Every row gives one point. The ring and each string are closed loops that go straight from each point to the next, and from the last back to the first. Before rounding, they use only three directions, however many columns there are. Count how often each string passes through the ring. Passing back the other way cancels.
In the rows, 128 means zero.

Ring:
133	150	139
120	128	159
97	94	174
92	94	153
100	100	127
116	97	119
130	99	120
144	121	118
147	155	117
String:
94	106	169
88	68	207
99	70	200
117	107	151
120	143	128
129	173	124
141	172	131
145	140	145
133	116	145
140	105	150
163	131	122
161	158	93
147	166	87
130	118	130
143	102	138
163	120	122
159	169	92
146	169	99
126	123	135
137	122	151
138	136	160
122	112	156
120	144	130
112	139	146
88	57	229
92	59	209
107	98	162
108	131	136
Times through: 1

Ring (6 x 6):
83	116	124	148	131	117
102	151	75	174	105	82
111	123	82	140	133	118
108	85	127	95	166	172
108	104	149	99	147	171
97	118	151	120	131	149
String, 21 rows:
82	83	158	109	159	162
96	109	132	124	140	143
110	144	137	132	110	135
114	129	163	104	124	168
105	74	169	71	173	203
99	86	132	103	162	164
110	121	115	125	133	139
110	118	109	125	136	138
100	85	109	112	165	152
105	71	89	106	181	155
118	116	79	129	142	130
116	135	95	137	123	123
102	111	114	128	140	136
100	60	125	86	188	180
109	60	144	68	189	202
118	109	148	91	145	179
104	92	163	88	156	185
97	99	145	110	149	160
103	127	130	130	125	136
101	140	151	132	111	137
87	110	167	119	135	153
Times through: 1
String (26 x 6):
92	94	166	102	151	171
91	98	144	117	148	152
102	131	123	138	121	127
91	132	141	143	116	125
77	113	142	143	132	125
94	148	117	162	103	101
100	129	113	143	123	120
98	120	113	139	131	124
98	156	89	176	99	83
96	163	70	192	93	63
108	174	70	186	86	69
104	132	104	144	122	117
97	111	96	142	140	119
113	150	48	173	110	79
123	160	50	168	104	84
119	152	85	151	108	107
108	126	105	135	128	127
117	135	99	134	123	127
111	65	114	83	186	182
101	53	131	78	193	190
101	87	128	105	162	162
111	124	122	123	130	142
116	112	145	98	142	171
115	125	143	110	128	158
103	113	133	119	138	148
92	82	153	100	163	171
Times through: 0

Ring, 10 rows:
99	105	99	150	130	84	154	190	110
86	106	103	146	113	82	139	176	107
93	110	114	137	92	89	125	160	111
122	120	138	118	66	110	117	137	125
144	126	152	108	61	123	124	129	133
172	132	161	102	71	137	143	133	142
184	131	156	107	85	138	155	147	146
185	125	143	117	101	132	160	165	146
163	114	120	134	122	114	163	187	137
129	108	104	146	132	96	162	195	122
String:
154	119	134	121	85	118	136	157	137
202	125	151	105	61	140	123	147	160
229	134	168	95	62	157	139	141	169
191	138	166	102	98	146	179	146	144
155	129	148	117	111	126	177	156	128
145	121	133	124	103	115	155	163	129
183	116	127	125	100	123	145	178	149
214	109	114	134	114	125	149	204	164
151	116	118	139	143	110	186	194	127
127	116	119	138	137	103	180	184	117
132	117	125	130	107	107	153	168	124
145	104	103	143	110	99	136	192	135
113	96	83	160	136	80	147	211	119
63	102	87	163	158	68	176	201	90
79	114	112	144	135	86	173	174	96
121	115	123	132	105	102	148	166	120
115	106	108	140	97	93	125	173	122
83	101	98	146	94	78	113	171	110
95	104	106	139	79	86	104	162	117
130	113	123	129	84	105	124	160	128
117	118	130	126	91	105	139	152	119
96	124	141	120	86	105	144	134	107
131	122	149	106	33	117	90	117	133
162	120	145	108	39	124	93	132	148
160	118	135	118	69	119	118	152	143
136	125	143	118	91	117	150	147	125
138	128	148	114	91	121	156	143	124
Times through: 2
String:
213	112	119	131	112	127	152	199	162
181	109	114	135	109	115	143	193	150
138	115	122	133	112	107	155	174	126
109	115	116	141	137	96	179	181	109
81	108	99	154	152	80	180	194	97
97	115	118	138	123	94	165	170	105
122	111	115	135	100	99	135	170	123
99	99	97	146	87	82	104	175	120
70	105	105	142	89	78	114	160	104
92	118	127	131	103	96	150	153	105
130	114	124	128	90	106	132	161	127
115	106	112	134	73	94	102	160	126
127	108	115	133	83	100	115	165	129
119	116	124	131	101	103	145	162	119
69	111	109	146	126	81	160	171	94
65	97	81	164	142	65	152	201	96
82	108	100	153	151	80	180	193	97
115	114	116	140	131	98	172	181	113
155	110	114	136	108	108	143	184	137
193	107	109	138	116	117	147	203	155
209	111	118	130	104	126	141	195	163
160	116	127	126	95	116	141	169	139
144	123	135	125	114	116	169	165	126
160	124	137	125	125	122	182	173	131
Times through: 0

Ring (8 x 12):
121	124	145	152	133	109	117	108	173	104	122	83
104	116	144	159	152	102	125	75	177	87	171	62
100	116	144	153	157	102	124	82	173	81	189	70
114	128	144	131	137	112	114	130	154	94	161	113
134	144	139	115	108	123	110	165	134	115	117	150
148	153	135	109	87	130	108	182	125	132	78	166
149	148	140	122	91	126	106	175	141	133	60	148
140	138	144	135	106	119	107	154	156	123	75	122
String (27 x 12):
96	111	142	167	162	99	133	47	181	79	196	43
103	122	134	154	146	106	137	56	163	88	191	65
117	132	136	140	128	113	126	98	152	102	153	97
119	136	129	137	121	116	133	89	143	106	155	101
110	120	149	145	148	106	112	118	171	89	158	91
94	103	162	156	178	95	104	116	193	68	188	69
90	108	149	157	173	97	123	74	181	69	213	58
103	124	133	149	145	107	137	60	158	87	196	72
119	137	128	139	121	116	135	82	143	106	158	97
107	128	128	151	136	110	143	47	154	94	187	69
118	129	139	143	130	112	123	103	159	102	144	93
120	129	139	144	128	112	123	104	159	104	139	93
125	137	131	139	116	117	129	98	147	111	134	101
127	136	137	136	117	116	120	119	151	111	124	110
135	143	130	136	102	121	127	111	143	123	104	112
142	149	127	130	90	126	127	121	134	131	88	125
131	138	138	132	113	118	116	134	149	115	112	119
139	135	150	130	112	118	98	177	159	119	76	132
159	144	155	120	90	125	82	230	156	139	11	163
152	140	153	124	99	122	88	211	157	132	35	151
134	138	140	131	110	119	113	144	149	117	101	124
136	146	128	129	99	123	127	117	135	124	108	122
145	140	143	137	100	120	108	153	157	129	59	121
133	117	167	153	134	106	85	178	196	110	58	97
121	115	161	156	144	103	98	144	192	99	101	84
121	125	147	145	133	110	113	123	168	102	127	96
102	104	160	168	168	95	108	101	201	79	156	52
Times through: 1

Ring, 7 rows:
145	112	158	72	113	94	114	153	128	132	149	144	113	149
153	159	165	98	139	131	79	132	135	145	133	152	135	152
122	182	144	147	162	178	82	99	141	151	105	145	137	132
93	168	115	171	152	179	116	96	134	145	92	126	123	114
79	126	88	164	105	123	170	133	115	131	100	99	101	111
86	98	91	136	86	91	184	154	110	123	116	98	91	117
110	77	121	89	86	74	169	163	115	120	141	118	89	130
String, 26 rows:
99	69	96	103	59	47	199	183	102	115	136	94	82	127
94	41	123	72	92	79	186	154	121	113	150	125	69	118
117	52	140	56	91	69	165	163	122	116	159	133	80	133
123	84	149	71	116	102	136	143	131	125	149	144	95	134
131	125	140	101	113	106	122	147	125	134	133	133	115	141
154	148	146	98	103	88	106	164	119	138	135	130	131	158
182	150	191	58	133	107	61	150	137	143	155	166	140	171
152	143	176	81	147	137	77	125	142	142	142	163	128	150
142	142	167	91	148	143	85	120	141	142	136	159	125	144
179	170	190	76	148	132	49	134	141	149	144	169	147	167
153	140	182	75	154	143	72	120	145	142	144	169	127	150
121	125	146	104	135	134	115	125	134	136	130	143	112	133
150	145	145	100	105	93	108	160	120	138	134	130	129	155
157	110	163	60	103	77	111	166	125	131	156	144	116	158
141	56	165	30	98	65	140	167	127	118	173	150	88	147
111	77	137	80	109	97	152	145	127	122	145	135	89	128
115	120	124	116	108	106	140	145	121	131	126	122	108	132
101	98	117	112	104	103	159	144	120	126	128	119	95	124
109	120	113	126	99	99	152	150	116	130	121	112	107	130
98	114	85	143	69	70	183	172	100	125	113	86	102	127
67	92	65	158	68	79	213	161	100	119	105	77	84	108
71	94	91	144	104	118	184	132	118	124	111	104	86	105
96	115	116	129	119	127	149	128	125	131	117	122	101	119
107	129	107	137	97	101	152	151	114	132	115	107	110	129
97	112	91	139	78	80	178	164	105	126	115	93	101	125
104	108	98	128	76	74	174	169	106	125	121	97	101	129
Times through: 4

Ring:
134	97	121	122	69	141	171	170	112	126	114	159	171	95
137	101	116	160	80	143	153	137	140	136	112	147	153	110
133	115	110	181	116	153	114	88	151	135	128	128	124	131
123	129	111	159	153	166	85	68	128	120	152	118	107	139
119	135	118	130	160	167	95	94	118	110	157	115	113	132
119	133	126	108	143	160	124	137	117	107	148	120	131	118
122	121	130	90	111	151	157	178	106	108	135	138	157	100
128	104	127	89	81	144	174	190	94	113	124	157	174	90
String, 26 rows:
126	121	119	136	122	155	127	124	127	120	136	130	135	119
118	121	113	95	145	169	92	94	59	99	167	142	128	119
112	133	116	83	168	175	81	92	57	90	178	130	119	124
114	142	127	103	163	166	111	128	115	102	158	111	122	124
114	129	123	73	148	166	113	133	68	93	164	134	137	112
116	137	136	83	137	156	151	182	120	102	143	119	145	107
127	132	137	135	110	143	179	196	185	127	112	111	149	109
126	119	126	115	110	150	150	159	122	117	130	135	150	107
123	111	121	86	109	155	138	150	71	105	144	153	156	101
124	110	119	96	109	155	134	140	76	108	143	152	153	104
125	98	122	59	84	150	158	178	41	100	140	174	178	84
131	89	126	62	53	139	191	212	56	108	121	182	197	73
139	102	131	142	53	129	209	214	169	139	89	145	180	91
134	111	125	150	86	140	170	167	160	134	108	135	155	108
129	104	116	114	95	151	140	138	89	117	133	156	156	104
134	113	122	161	92	142	160	152	165	136	111	131	148	113
144	101	120	199	62	132	179	155	199	155	87	136	156	112
141	94	108	180	74	143	142	111	139	143	111	153	149	115
144	111	116	237	83	136	157	120	234	164	89	117	132	131
133	117	118	176	108	148	138	121	169	137	118	124	133	124
126	112	112	125	120	159	112	104	90	114	146	145	136	118
125	114	107	135	132	164	91	75	85	114	154	142	125	126
121	114	103	117	143	171	73	58	53	104	169	148	121	127
122	132	103	171	172	174	52	24	117	118	166	115	90	152
123	138	113	181	164	166	83	62	162	126	148	101	96	148
126	130	120	162	136	156	120	112	162	127	133	112	120	131
Times through: 3

Ring:
128	171	126	112	170	141	131	130	130	137	133	120	152	83
130	194	101	133	192	145	103	119	119	125	134	132	168	84
139	190	85	152	188	139	92	107	120	119	129	146	173	106
145	167	90	153	165	129	106	106	129	123	122	149	164	126
146	135	108	150	123	120	138	110	143	135	110	144	143	148
136	110	133	145	75	119	181	120	157	152	97	130	118	158
128	104	148	135	62	122	199	129	162	160	95	118	107	151
125	113	158	113	83	126	196	137	157	161	107	109	111	126
128	141	148	101	134	133	164	137	143	151	124	111	132	97
String:
136	111	120	168	62	118	179	112	158	149	88	138	117	175
123	116	127	171	48	126	193	117	159	154	83	129	109	168
132	126	132	138	97	125	170	123	151	149	105	126	125	139
146	118	139	109	124	118	159	127	149	147	120	126	134	128
141	97	155	109	86	114	190	132	161	159	109	118	114	141
118	87	167	133	25	122	233	137	172	173	85	107	87	156
102	108	157	159	13	135	235	134	167	171	76	106	85	155
109	117	148	153	41	134	214	131	161	164	85	111	98	147
129	124	139	131	94	127	178	128	152	152	106	121	121	133
138	125	136	120	116	123	163	126	149	148	115	125	131	128
142	131	132	117	130	123	152	125	145	144	120	127	138	124
145	96	147	116	87	111	183	127	160	156	107	124	118	150
141	91	140	140	59	111	193	121	165	157	93	129	110	171
130	115	116	180	51	122	183	110	158	149	82	138	114	179
130	142	106	172	96	130	154	110	145	139	97	139	133	152
140	143	115	139	132	126	140	116	141	137	115	136	144	131
148	141	116	127	148	122	131	117	139	135	123	137	150	126
161	156	93	132	184	120	96	106	129	121	132	152	171	125
149	192	69	162	200	134	73	98	116	110	130	159	184	117
127	223	54	194	192	152	72	94	108	107	120	158	183	109
125	192	86	170	159	146	110	108	123	123	116	142	161	112
141	161	108	131	164	131	119	116	131	131	127	137	157	112
149	163	105	123	182	128	107	115	129	127	134	140	165	108
141	154	114	129	155	129	128	118	135	134	124	134	152	115
144	152	114	126	159	127	125	118	135	133	126	136	154	115
160	148	109	113	184	119	106	115	132	127	137	143	166	115
153	169	83	152	178	126	93	102	126	118	126	155	172	128
143	171	71	187	146	131	103	94	128	119	109	160	163	149
155	134	94	161	129	115	124	101	142	129	109	155	151	161
151	116	114	148	105	113	150	110	151	140	105	144	136	162
Times through: 4
String (26 x 14):
136	101	163	97	93	118	193	139	159	161	113	111	114	126
141	126	142	105	129	122	160	131	147	148	122	121	133	117
147	115	158	76	142	117	163	139	149	152	132	114	133	104
141	133	157	71	161	125	154	142	143	150	139	110	140	85
145	142	136	93	166	125	137	130	138	141	135	123	149	98
133	162	121	122	158	135	132	124	133	137	127	127	150	101
144	156	122	108	175	129	122	124	132	134	135	130	157	99
147	179	107	108	212	134	94	120	121	124	146	135	175	82
125	225	77	156	214	156	76	110	107	113	136	142	184	77
133	215	80	146	219	149	75	110	109	113	139	143	185	80
148	155	117	111	178	126	117	121	132	132	135	134	160	104
126	178	104	149	154	142	125	117	128	131	120	133	154	107
118	215	87	159	188	156	98	114	113	120	127	135	170	84
114	233	87	147	215	163	85	118	105	117	138	131	180	59
138	170	123	101	191	136	117	128	127	133	141	124	161	80
146	137	133	101	156	123	139	128	140	141	131	126	147	108
120	157	134	124	131	140	157	131	138	146	119	116	135	100
122	143	141	122	115	136	170	133	145	151	114	114	127	109
136	137	133	120	128	127	155	126	144	145	118	124	136	118
146	112	150	95	124	116	167	133	152	152	123	120	130	121
133	134	133	127	116	128	161	126	146	147	113	124	132	124
102	114	151	164	19	136	227	131	165	168	76	109	89	155
121	90	163	134	31	121	226	135	170	170	87	110	91	157
115	86	166	141	13	123	238	136	173	174	80	107	83	163
106	107	155	157	19	133	230	133	167	169	78	108	88	155
118	92	169	124	36	124	228	140	169	172	90	104	90	146
Times through: 2

Ring:
148	158	117	141	81	92	151	139	140	181	137	132	163	98
136	136	124	125	89	85	143	156	141	161	175	155	173	90
118	115	123	114	115	98	130	156	139	128	179	169	160	112
102	104	107	122	154	138	108	130	139	83	138	168	118	177
102	113	98	131	163	154	107	111	137	82	100	154	98	200
120	142	102	135	130	132	135	109	128	139	78	130	111	159
136	160	109	138	100	109	154	117	127	179	84	119	132	121
149	166	113	143	81	95	156	130	135	190	113	122	154	101
String, 24 rows:
137	141	109	146	108	116	127	134	149	134	145	147	147	141
140	134	128	125	83	79	142	165	145	161	196	161	185	81
134	126	145	96	66	44	162	189	132	192	224	170	211	22
126	131	120	121	105	97	141	146	134	152	151	152	155	106
119	121	107	136	134	131	113	131	146	102	143	159	130	166
115	105	125	111	119	98	123	163	143	115	198	180	164	115
122	114	140	94	88	61	151	180	131	166	212	175	192	50
126	129	125	114	99	86	145	154	133	159	165	156	166	90
125	126	111	135	121	119	121	138	146	118	152	157	143	146
135	133	119	133	99	98	132	151	147	142	174	158	165	113
149	151	132	123	62	61	163	165	137	201	182	146	194	49
138	147	122	125	85	84	155	146	132	182	144	140	165	84
138	149	108	145	105	115	137	126	141	151	119	135	140	136
147	166	102	159	99	121	140	114	143	163	94	119	133	145
153	178	118	137	65	79	177	129	124	227	96	109	160	71
142	164	121	125	75	79	172	135	122	214	108	120	159	71
129	143	108	138	115	119	136	123	136	144	110	137	131	142
136	161	98	153	115	133	139	102	135	154	67	116	113	161
147	178	115	135	75	87	177	120	119	224	74	104	146	82
143	166	122	124	72	76	175	136	120	219	107	119	161	65
134	150	109	140	107	114	141	124	136	156	108	132	136	133
141	158	100	158	110	130	132	112	144	145	96	125	126	160
129	140	109	137	115	118	133	127	139	140	122	142	136	141
133	142	112	136	106	109	137	133	139	149	131	142	145	127
Times through: 5

Ring, 10 rows:
83	147	110	153	96	138	141	153	93	190	132	177	160	132
129	152	112	128	114	115	133	133	103	190	123	162	137	137
193	152	118	96	151	97	117	103	131	161	116	129	88	139
205	148	123	98	180	103	102	97	155	122	122	108	59	138
189	143	125	113	196	116	93	104	168	92	132	100	48	136
138	134	125	148	196	148	90	126	173	63	148	104	55	130
96	128	123	168	169	173	103	145	161	65	154	121	79	122
61	125	120	178	128	190	124	160	137	90	155	145	114	115
39	129	114	180	91	190	143	170	109	132	150	170	150	115
47	138	110	173	82	167	147	169	93	171	142	183	169	123
String (29 x 14):
177	145	120	106	148	119	118	109	138	137	123	126	84	132
141	143	119	134	159	130	110	126	142	122	135	129	89	133
170	144	123	126	194	119	92	113	164	96	135	107	59	137
160	142	124	137	206	126	85	117	173	78	141	102	52	137
128	139	120	144	161	141	109	132	146	108	140	128	89	130
141	136	122	130	149	146	116	125	145	108	136	125	84	125
142	133	124	137	173	151	103	124	162	78	142	112	65	125
126	136	121	144	158	149	110	132	148	101	141	126	86	127
116	137	122	159	184	148	95	137	161	80	149	118	75	131
127	135	126	165	224	147	74	132	188	40	156	96	44	134
160	135	129	148	241	138	67	117	201	27	152	80	20	135
183	138	127	121	206	130	87	106	180	65	138	91	35	132
159	139	122	120	154	135	114	117	146	114	131	122	79	128
147	143	120	133	168	128	105	123	148	115	135	123	82	134
176	148	121	118	180	109	100	111	152	121	129	116	71	139
157	149	119	127	170	111	104	119	142	134	130	127	87	140
137	143	118	130	138	133	121	128	130	139	131	139	104	131
168	149	116	104	123	113	131	114	117	173	118	144	110	133
137	145	116	125	124	127	129	128	118	161	126	148	117	131
115	146	115	144	134	132	122	138	121	152	134	150	121	134
102	151	111	149	122	123	127	145	107	179	132	164	142	138
89	157	106	150	95	114	140	152	82	221	126	187	173	141
106	152	109	135	87	123	147	143	86	211	123	179	162	134
119	148	112	129	97	128	143	136	98	191	124	167	144	131
128	152	111	123	97	117	143	133	94	204	120	170	147	134
142	161	109	118	110	92	135	128	91	223	115	170	149	145
145	156	113	126	141	101	119	126	116	180	124	150	120	144
142	148	117	129	146	120	117	126	129	148	129	140	105	136
139	142	118	128	138	134	122	126	131	138	131	138	102	130
Times through: 1

Ring:
101	87	128	153	144	178	115	119	127	112	74	121	154	93
101	87	104	140	149	151	113	117	97	110	70	104	136	108
105	99	87	136	151	114	115	118	80	108	82	92	123	122
117	127	84	142	145	64	120	124	84	110	120	88	112	135
127	147	101	154	134	47	125	130	107	114	152	98	114	132
131	156	123	168	127	57	128	134	136	117	168	113	126	122
130	154	138	176	126	76	128	136	154	118	168	123	139	114
123	138	154	184	130	122	126	134	173	117	149	136	160	100
112	115	155	179	137	163	122	129	170	115	118	139	170	91
105	98	146	168	141	181	118	124	153	114	92	133	166	88
String (26 x 14):
120	120	111	137	124	97	120	122	99	119	116	104	110	110
119	123	87	130	132	68	119	121	75	115	116	88	99	126
111	126	48	141	170	33	119	124	57	99	115	67	111	162
112	130	69	157	169	51	121	127	87	100	123	82	129	153
117	129	104	159	146	84	122	128	114	110	128	103	132	126
129	141	125	149	114	77	124	128	120	122	147	112	112	110
139	168	118	157	114	27	129	135	123	121	183	107	105	126
135	169	116	175	132	31	130	138	138	114	185	109	127	134
122	146	117	179	148	74	126	135	142	109	154	113	148	129
121	134	128	167	134	100	124	130	139	115	139	118	140	112
128	140	144	165	117	101	126	131	148	121	150	126	133	101
132	150	164	178	111	107	129	135	175	124	167	140	145	94
119	141	162	206	146	135	128	139	200	111	155	145	188	103
112	123	142	185	148	139	123	132	167	110	127	131	172	106
114	120	128	164	139	125	121	127	137	113	119	119	147	107
122	123	153	157	112	137	122	126	148	124	127	132	135	86
108	101	165	174	131	195	119	125	173	118	99	145	172	77
88	76	141	184	172	222	114	122	165	102	62	135	202	92
84	67	130	174	175	227	112	119	149	101	47	128	196	94
99	79	138	150	139	201	113	117	132	115	63	127	156	82
115	106	136	143	119	147	118	121	123	122	101	121	128	89
118	117	130	148	123	125	120	124	123	120	114	117	127	99
105	89	113	131	133	153	114	115	95	116	72	107	124	98
91	73	76	130	167	149	109	112	68	103	45	87	133	121
93	87	69	145	179	124	112	117	76	97	63	84	143	136
106	108	95	151	156	111	117	123	101	106	98	98	137	125
Times through: 4
String (27 x 14):
125	152	154	198	138	105	129	139	187	113	168	137	170	110
118	136	138	187	146	115	125	134	165	110	143	128	165	112
119	131	136	172	135	115	124	131	149	114	136	124	149	107
129	142	154	168	113	110	126	132	159	123	153	133	137	95
134	155	163	179	110	97	129	136	175	124	174	138	142	96
129	161	144	195	136	77	130	140	176	113	179	130	159	118
123	145	124	178	142	81	126	134	146	111	154	117	147	123
118	130	118	164	140	98	123	129	130	112	132	112	139	118
128	136	132	150	113	92	124	128	126	123	142	117	117	103
133	154	103	146	121	35	126	130	102	119	161	98	100	129
118	138	67	147	156	32	122	127	77	105	134	78	111	153
109	119	76	151	163	74	119	124	87	103	110	86	129	142
113	118	109	154	143	106	120	125	114	111	114	106	134	118
121	120	114	134	119	98	120	122	98	121	116	105	107	107
118	118	117	142	125	108	120	123	108	118	114	108	118	107
106	107	93	149	156	111	117	122	97	106	95	97	135	125
92	89	52	140	185	104	112	117	60	95	64	73	135	147
104	99	63	126	158	90	114	116	54	105	78	76	109	136
121	121	106	129	119	88	119	121	88	121	115	99	99	111
121	125	120	146	124	100	121	125	114	119	124	110	119	108
114	125	84	151	155	70	120	126	92	106	119	90	125	138
118	140	75	156	157	38	123	129	90	104	139	84	120	150
126	161	77	167	157	7	127	135	102	104	168	85	121	159
120	144	104	173	153	64	125	133	128	107	149	104	142	136
121	137	122	168	137	89	124	131	136	113	142	115	139	118
132	148	146	163	110	89	127	132	148	124	161	127	126	101
135	160	159	183	115	88	130	138	177	122	180	137	145	102
Times through: 2
